Each wall is flat, endless, passes through zero and stands at right angles to its row. A trip goes straight from one point to another. List the walls that it crosses, first one first.

Walls:
(1): -.12  -.42
(2): .27  -.17
(3): -.28  -.19
(4): .15  -.08
(5): .39  -.48
Trips:
.34  .04 to -.26  -.37 -> 1, 3, 4, 2
-.55  -.53 to .06  -.78 -> 2, 4
-.04  -.10 to -.25  -.52 -> none
.32  .01 to .58  .03 -> none

Walls:
(1): -.28  .26  .05  -.01  -.26  .08  .18  -.20
(2): .32  -.35  .22  -.22  -.15  -.24  .26  .45
(3): .08  -.50  -.05  -.22  -.46  .12  .94  .10
(4): -.28  -.47  .42  -.31  -.26  .32  .07  .08
(5): .02  .12  -.09  .06  .28  -.04  .20  .40
(6): -.03  -.14  .08  -.38  -.25  .18  .31  -.46
(7): .45  -.01  .10  -.12  .33  -.30  .12  .23
(8): .10  -.11  -.11  .16  .18  .62  .51  .10
(9): -.43  .59  -.05  -.22  -.02  .14  .12  .19
Trips:
-.34  .05  .01  -.42  -.17  -.30  -.13  .07 to -.15  .07  -.26  -.22  .45  -.17  -.30  -.09 -> 2, 6, 4, 1, 7, 5
-.04  -.51  .26  -.06  .19  -.23  .07  -.11 to .26  .05  .22  -.33  -.34  .22  .11  -.24 -> 1, 8, 7
-.32  .17  .10  -.15  .34  .12  .06  -.28 to .64  .36  .26  .15  -.19  .40  .43  -.48 -> 4, 3, 7, 9

Walls:
(1): .23  .01  .07  .25  -.15  .00  -.11  .05  -.20  .08  .18  .32  -.02  .45
(2): -.07  .30  .19  -.11  .16  .07  -.29  -.28  .17  -.11  -.15  -.19  .37  .15
(3): .11  -.01  .25  -.06  -.18  -.14  .41  -.09  .23  .05  -.04  -.09  -.02  .22
(4): .08  -.17  -.11  -.12  .04  .00  .40  -.26  .10  -.34  .11  .00  .11  .27
(5): .04  .01  .12  -.05  -.01  -.11  .00  .11  -.07  .08  -.07  -.05  -.23  -.37
(6): -.10  -.04  .04  -.16  .01  -.23  .28  .01  -.26  .13  -.03  .10  .06  .39
(7): .09  -.03  -.14  .17  -.02  -.08  .20  -.02  -.16  -.27  -.06  .16  -.33  -.51
(8): -.22  .12  -.24  -.22  .07  .14  -.10  -.09  .27  .15  .00  -.03  -.13  .14
(9): -.12  .32  .25  -.11  .00  .12  .10  .14  -.05  .43  -.29  .07  .07  -.03
Trips:
.25  .25  .26  -.05  -.06  -.30  .07  .07  .10  -.01  -.13  .06  -.11  .49 to -.06  -.01  .17  .29  .13  -.02  -.30  -.02  .19  .09  -.28  -.02  .18  .17 -> 4, 8, 6, 3
-.12  -.26  .20  -.11  -.08  .11  .24  .13  .26  -.13  .10  .00  -.04  -.31 to -.10  .15  -.08  .06  .07  -.31  -.05  .32  .08  .04  -.04  .19  -.25  -.19 -> 4, 9, 3, 8
.34  -.10  -.29  -.22  .08  .01  -.10  -.16  -.20  .19  .35  .08  -.16  .12 to .10  -.11  -.02  -.06  .11  -.21  .10  .20  .09  -.17  .00  -.10  .14  .16 -> 3, 8, 2, 1
.03  .32  -.06  .15  -.18  -.01  .15  .17  .40  -.13  .11  -.11  .35  -.44 to .12  .04  .17  .22  -.15  -.16  .01  .36  .07  .05  .11  .05  -.16  -.12 -> 2, 1
.26  .32  .16  -.03  -.07  -.26  -.05  -.09  .00  -.34  -.05  -.21  -.06  .18 to -.04  .33  .14  .13  .05  .06  -.15  .49  -.07  .49  .02  -.03  .13  .22 -> 9, 4, 8, 3

Walls:
(1): .35  .30  -.13  .57  -.19  -.48  .18  .03  .06  -.47  -.14  .65  .17  .19  -.26  .37  -.40  .56  -.15  .45  .00  -.58  .12  -.23  -.12  .17  .33  .05  .05  .25  .35  -.20
(2): -.27  .43  .43  -.15  -.05  .30  .31  .26  .03  .21  .14  .21  -.25  .10  .03  -.04  .36  .27  -.01  -.05  -.16  -.47  .07  .13  .00  .16  -.05  -.56  -.03  -.05  -.25  .16
(3): -.52  -.01  -.30  -.12  -.44  -.26  -.04  .25  .35  .25  .04  .12  -.39  -.08  .06  .00  .41  .63  .94  -.26  .11  -.69  .32  .15  -.51  .17  -.67  -.05  -.45  -.23  -.07  -.54
(4): .02  .21  .31  .38  .29  .29  -.07  -.45  -.08  -.11  -.15  -.04  .18  .44  -.30  -.55  .08  .22  .12  -.27  -.03  .08  .28  .20  .04  -.02  -.28  -.09  .05  .03  .17  .01
(5): .05  .19  -.08  .21  .13  .15  .03  -.43  .31  .66  -.12  .26  .17  .07  -.18  -.37  .35  -.23  .04  .24  .18  -.14  -.11  -.12  .01  .18  .13  .10  -.16  -.06  -.61  .17
(6): .01  .25  .07  .33  .29  -.32  -.11  .08  .34  .17  -.44  -.04  -.16  -.15  .11  .21  -.15  .41  -.28  -.23  .02  -.24  .13  .24  .12  .06  -.52  -.06  .13  .24  .33  -.07
(7): .47  .29  .36  .03  .17  .10  -.32  -.04  .51  .04  .05  -.01  -.33  -.06  .24  -.62  .16  -.05  .27  .33  .39  .44  -.43  -.05  -.25  -.15  .09  -.14  .43  .05  .40  -.20
(8): .29  -.06  .74  -.22  -.30  .08  -.06  -.51  .06  .03  .06  .14  -.29  -.35  -.27  .02  -.17  -.37  .18  .22  -.19  -.15  -.04  -.16  .12  -.13  .39  -.11  -.36  .28  .33  -.05
(9): -.02  -.09  -.18  .44  -.29  .09  -.08  .32  .41  .20  -.15  -.22  .05  -.17  -.12  -.21  -.29  -.39  .03  .32  -.03  .07  .57  .00  .11  .31  .25  -.04  .07  .25  .09  .61
Trips:
.37  .23  .22  .61  .49  .21  -.48  .14  -.13  -.05  -.25  .12  .81  -.42  -.04  -.12  -.20  -.34  .19  .25  .44  -.01  .04  -.21  .49  -.33  .09  -.10  -.18  .00  .41  -.24 to -.10  .00  -.11  .66  .34  -.32  -.07  -.25  .32  .20  -.21  .19  .13  -.15  .43  -.46  .00  .28  -.50  -.08  -.30  -.21  .16  .62  .34  -.01  .21  -.19  .00  -.14  .17  .88 -> 8, 2, 7
.11  .06  .00  -.06  .07  -.09  .38  .16  .12  -.11  -.10  .11  .31  .22  -.10  .08  .35  .22  .59  .30  -.20  -.44  .34  .14  .13  .21  .31  -.11  .17  -.27  -.09  -.36 to -.31  -.73  -.27  -.04  .04  .09  .11  .19  -.04  -.29  .25  -.40  -.23  -.14  .14  -.01  .01  .23  .09  .44  .33  -.39  .03  .36  .07  -.34  -.06  -.09  .07  -.30  .47  -.07 -> 5, 4, 2, 1
-.56  .16  .65  -.15  -.25  .14  -.37  -.20  -.04  .15  -.65  -.40  .12  -.20  -.41  -.17  .04  -.51  .03  .62  .35  .30  .11  .31  -.20  .39  .20  -.08  .52  -.76  .18  -.43 to .12  -.04  -.38  .04  -.09  -.33  -.25  .17  .42  -.09  -.20  .27  .43  -.09  -.09  .13  -.02  .10  .16  -.13  .24  -.27  .13  .11  .15  -.28  .11  .17  -.10  -.25  .23  -.26 -> 3, 6, 1, 4, 8, 5, 7
